Each row of a before or after table is a point. One or more steps were done to the points. Then noise was added and the rows were shuffled. The steps act on columns, c1 being the first. Name the steps. A step turns or swaps two columns, mirrors them in a line or flattens them onto one, adds a multiple of one to another, or multiplies or shifts one. Angles are multiples of 10 degrees, from the lower column toward the higher: turns from -170 to 170, lines from 10 to 170 but not 90. Use the fewest steps. Two steps may share a column if one is a turn and the other turns, adds or multiplies; they go together, in the order done. Otherwise the lowest column goes first.

Before (14 x 2):
[[ 0.53  0.06]
 [ 0.26  0.95]
 [-0.04 -0.19]
 [-0.11 -0.13]
 [ 0.78 -0.76]
 [-0.47 -0.04]
 [ 0.16 -0.30]
 [-0.06  0.44]
 [ 0.66  0.03]
 [ 0.00 -0.49]
 [ 0.57 -0.24]
 [ 0.71 -0.69]
 [ 0.15  0.04]
 [-0.27 -0.08]]
After (14 x 2):
[[ 0.52 -0.01]
 [ 0.63  0.75]
 [ 0.45 -0.08]
 [ 0.11 -0.07]
 [-0.05  0.56]
 [ 0.60  0.69]
 [-0.58  0.02]
 [-0.13  0.25]
 [-0.32  0.09]
 [-0.19  0.10]
 [-0.17 -0.40]
 [ 0.13  0.31]
 [ 0.43  0.27]
 [ 0.12 -0.86]]
Steps: shift c1 by -0.10; multiply c2 by -1

Before (12 x 4):
[[-0.46 -0.93 -0.40 -0.24]
 [-0.37  0.48 -0.03  1.23]
 [-0.34  0.85  0.51  0.20]
 [-0.87  0.24  0.12 -0.10]
 [-0.88 -0.27 -0.55  0.56]
 [-0.67  0.29  0.29  0.45]
 [-0.79  0.11 -0.47  0.21]
 [-0.48 -0.09 -0.52  0.11]
 [-0.18  0.30  0.29 -0.07]
 [-0.60  0.08 -0.03  0.36]
 [-0.52 -0.42 -1.01 -0.06]
 [-1.25  0.12  0.42 -0.33]]
After (12 x 4):
[[-0.34  0.32 -0.12 -0.50]
 [ 0.37 -0.28 -0.96  0.97]
 [ 0.31 -0.98 -0.55  1.15]
 [-0.56  0.86 -0.25 -1.12]
 [-0.24  0.22 -0.81 -0.48]
 [-0.07  0.07 -0.61  0.24]
 [ 0.90 -0.42 -0.68  0.58]
 [ 0.43 -0.11 -0.52  0.25]
 [ 0.33  0.12 -0.87  0.02]
 [-0.41  0.28 -0.60  0.01]
 [-0.03  0.50 -0.37  0.49]
 [-0.64  0.10 -1.17 -0.52]]
Steps: turn c1 and c3 by 80 degrees; add -1.5 times c2 to c4

Before (14 x 9):
[[-0.80 -0.82  0.48  0.11 -0.41  0.65  0.07  0.47  0.04]
 [-0.19 -0.55  0.27  0.24 -0.30  0.59  0.27  0.84  0.87]
 [-0.19  0.11  0.83 -0.02 -0.15 -0.09  0.11  0.32  0.59]
 [ 0.35 -0.46 -0.18 -0.41  0.24  0.43  0.22 -1.14 -0.10]
 [-0.30  0.13  0.56  0.46  0.31  0.03  0.16  0.05  0.59]
 [-0.05 -1.03  0.22 -0.40 -0.28  0.40  0.49  0.18  0.41]
 [-0.35 -0.59  0.00 -0.05 -0.72  0.21 -0.02 -0.07  0.81]
 [ 0.19 -0.24 -0.46 -0.78 -0.33  0.77  0.58 -0.59 -0.32]
 [-0.01  0.36  0.41 -0.25 -0.27  0.07  0.35 -0.02 -0.13]
 [-0.24 -0.55 -0.15  0.15 -1.02  0.84  0.44  0.35  0.43]
 [-0.39  0.16  0.68 -0.21  0.21 -0.45 -0.13  0.44 -0.20]
 [ 0.24  0.06 -0.34 -0.80  0.40  0.55 -0.25 -0.67  0.12]
 [ 0.31 -0.04  0.73  0.23 -0.28  0.13 -0.30  0.30  0.15]
 [ 0.33 -0.57 -1.00 -0.46 -0.05  0.32  0.36 -0.58 -0.40]]
After (14 x 9):
[[-0.04  1.15  0.15  0.34 -0.28  0.33 -0.37  0.06 -0.46]
 [ 0.18  0.54 -0.28  0.02 -0.30  0.74 -0.86  0.43  0.51]
 [-0.24 -0.25  0.43  0.35  0.31  0.02  0.20  0.19 -0.53]
 [-0.24  0.54 -0.13  0.54 -1.05  0.82 -0.05 -0.18 -0.55]
 [-0.40 -0.08  0.47 -0.25  0.26 -0.58 -0.20 -0.51  0.05]
 [ 0.39  0.58 -0.15  0.02  0.24  0.53 -0.33  1.08  0.51]
 [-0.23  0.47  0.19  0.49 -0.31  0.59  0.09 -0.47 -1.11]
 [-0.11 -0.09  0.58  0.05 -0.14 -0.04 -0.09 -0.15 -0.66]
 [ 0.03 -0.23  0.23  0.03 -0.27  0.09 -0.45  0.00  0.09]
 [ 0.31 -0.11  0.51 -0.05 -0.23  0.12  0.35 -0.27 -0.28]
 [-0.83  0.73  0.34  0.28 -0.41  0.67  0.24 -0.39 -0.17]
 [-0.33  0.59  0.02  0.08 -0.70  0.27  0.09  0.30 -0.69]
 [ 0.25  0.26 -0.21 -0.74  0.35  0.55 -0.43  0.67  0.14]
 [ 0.36  0.68 -0.70  0.15 -0.06  0.38 -0.43  0.42  0.54]]
Steps: turn c2 and c4 by 160 degrees; turn c4 and c7 by -130 degrees; multiply c3 by 0.7; turn c8 and c9 by -160 degrees

Before (9 x 12):
[[-0.20 -0.47 -0.32  0.05 -0.19 -0.67  0.54 -0.73 -0.83  0.29  0.14  0.64]
 [ 0.42 -0.07 -0.15  0.14  0.59  0.43  1.03  0.74 -0.25  0.70 -0.34  0.13]
 [ 0.34  0.74  0.57 -0.47  0.06  0.37  0.74 -0.70 -0.30 -0.02  0.21  0.27]
 [-0.26  0.06  0.02  0.14  0.11  0.43  0.66 -0.96 -0.49 -0.37 -0.09 -0.29]
 [-0.73 -0.90 -0.03 -0.24  0.88  0.19 -0.11 -0.28  0.36 -0.90 -0.12  0.73]
 [-0.68  0.42 -0.49  0.08  0.11 -0.05  0.66  0.26 -0.02 -0.16  0.28 -0.17]
 [ 0.55 -0.18  0.86 -0.26 -0.08  0.00  0.25 -0.10  0.46  0.03 -0.27 -0.37]
 [-0.28 -0.79 -0.21  0.19 -0.10  0.34  0.46 -0.31  0.28 -0.42  0.65 -0.31]
 [-0.51 -0.17 -0.11 -0.13  0.66 -0.28  0.19 -0.51  0.30  0.13  0.22  0.49]]
After (9 x 12):
[[ 0.46 -0.80 -0.17 -0.28  0.06 -0.57 -0.42 -0.88 -0.01 -0.01  0.23 -0.48]
 [-0.80  0.39 -0.21  0.78  0.60 -0.39 -0.49 -0.14 -0.20 -1.02 -0.14  0.54]
 [-0.63  0.00 -0.44  0.21  0.20  0.10 -0.53 -0.24 -0.13 -0.18  0.30  0.06]
 [ 0.40  0.31 -0.80  0.23 -0.13  0.31 -1.00 -0.29 -0.73  0.23  0.17 -0.07]
 [ 0.18 -0.11  0.49  0.34 -0.07  0.08  0.20 -0.72  0.66  0.07 -0.25 -0.41]
 [-0.51 -0.23 -0.11 -0.38  0.09 -0.08 -0.16  0.55 -0.40 -0.09  0.28 -0.71]
 [ 0.53  0.09  0.49  0.00 -0.16 -0.58 -0.46  0.64  0.03  0.26 -0.36 -0.81]
 [-0.38  0.59 -0.31  0.48  0.14 -0.32  0.14 -0.10  0.02 -0.31  0.70 -0.51]
 [ 0.08  0.19 -0.68 -0.10  0.19 -0.39  0.09 -0.57 -0.46 -0.27 -0.09 -0.72]]
Steps: turn c1 and c9 by 40 degrees; turn c2 and c4 by -130 degrees; turn c3 and c8 by -50 degrees; flatten c5 and c10 onto the line at 120 degrees; turn c7 and c12 by -60 degrees; turn c6 and c7 by 160 degrees

Before (10 x 20):
[[ 0.31  0.20  0.21  0.48 -0.61 -0.09 -0.03  0.33  0.03  0.05  0.47 -0.26
   0.73  0.30 -0.54 -0.01 -0.28 -0.36  0.13  0.05]
 [ 0.25  0.63 -0.83 -0.81  0.19 -0.37 -0.23  0.62  0.50  0.52  0.21  0.55
  -0.46  0.36  0.46 -0.37 -0.03  0.11  0.48 -0.20]
 [ 1.23 -0.09  0.39 -0.11  0.12  0.32 -0.02 -0.03 -0.52 -0.06 -0.62  0.70
  -0.22  0.37  0.62  0.54  0.14 -0.11 -0.10  0.43]
 [ 0.47  0.44 -0.21  0.40 -0.74  0.31 -0.51 -0.50 -0.03 -0.30 -0.51 -0.29
   0.03 -0.51  0.65 -0.12 -0.71 -0.26 -0.67  0.54]
 [ 1.08  0.00 -0.12 -0.51 -0.78 -0.19  0.35 -0.71  0.26  0.41  0.64 -0.20
  -0.07  0.19 -0.62 -0.31 -0.60  0.15  0.46 -0.12]
 [ 1.09  0.22  0.49  0.49 -0.12 -0.16  0.28  0.36 -0.19  0.26 -0.53 -0.47
  -0.32 -0.28  0.25  0.00  0.24 -0.38  0.39  0.03]
 [ 0.95 -0.29  0.42 -0.74 -0.01 -0.43  0.03  0.66  0.72 -0.18 -0.54 -0.21
  -0.56 -0.51 -0.54  0.81 -0.31 -0.61  0.33  0.80]
 [-0.08  0.39 -0.58  0.03 -0.23 -0.05 -0.41 -0.62 -0.46 -0.66 -0.41  0.47
  -0.31 -0.76  0.07 -0.05 -0.59  0.57  0.35 -0.24]
 [ 0.41 -0.31 -0.22  0.08  0.09 -0.85  0.24  0.62  0.51 -0.11  0.54  0.35
  -0.12  0.39 -0.20 -0.01  0.03  0.34  0.46 -0.23]
 [-0.20  0.24  0.19 -0.79 -1.02 -0.11  0.29  0.29 -0.08  0.12  0.30 -0.09
   0.16 -0.01  0.12  0.58 -0.74 -0.22  0.18  0.34]]
After (10 x 20):
[[ 0.47  0.43 -0.05  0.36 -0.76  0.34 -0.48 -0.49 -0.33 -0.06 -0.50 -0.24
   0.06 -0.75 -0.12 -0.02 -0.73 -0.72 -0.65  0.46]
 [ 0.34  0.17  0.20  0.43 -0.58 -0.20  0.01  0.30 -0.01  0.04  0.50 -0.26
   0.78  0.31 -0.57 -0.09 -0.20 -0.66  0.10  0.05]
 [ 0.41 -0.34 -0.53  0.06  0.14 -0.71  0.18  0.63  0.56 -0.05  0.52  0.37
  -0.13  0.43  0.15  0.03  0.07 -0.10  0.47  0.05]
 [ 1.07 -0.05 -0.12 -0.45 -0.79 -0.10  0.35 -0.71  0.26  0.30  0.63 -0.15
  -0.06  0.27 -0.06 -0.33 -0.57 -0.91  0.41 -0.01]
 [ 0.26  0.56 -0.90 -0.82  0.20 -0.08 -0.22  0.67  0.52  0.38  0.23  0.56
  -0.45  0.39  0.09 -0.50  0.00 -0.17  0.45  0.07]
 [ 1.11  0.23  0.44  0.55 -0.17 -0.32  0.29  0.42 -0.20  0.10 -0.49 -0.42
  -0.30 -0.29  0.67 -0.12  0.24 -1.42  0.40 -0.02]
 [-0.16  0.23  0.11 -0.79 -1.03 -0.18  0.30  0.30 -0.18 -0.22  0.31 -0.11
   0.20 -0.08  0.58  0.24 -0.78 -0.01  0.24  0.31]
 [ 0.96 -0.30  0.25 -0.75 -0.01 -0.52  0.08  0.68  0.19 -0.48 -0.57 -0.22
  -0.57 -0.71 -0.51  0.58 -0.34 -1.59  0.29  1.06]
 [-0.14  0.44 -0.63  0.03 -0.21  0.11 -0.39 -0.62 -0.28 -0.30 -0.43  0.51
  -0.37 -0.64 -0.57  0.28 -0.63  0.66  0.34 -0.47]
 [ 1.19 -0.07  0.53 -0.12  0.13  0.19 -0.05  0.00 -0.64 -0.21 -0.61  0.75
  -0.18  0.26  0.57  0.43  0.21 -1.36 -0.02  0.05]]
Steps: add -1 times c1 to c18; turn c3 and c6 by -20 degrees; add 1.5 times c7 to c15; add -0.3 times c20 to c14; turn c9 and c20 by 30 degrees; flatten c10 and c16 onto the line at 130 degrees
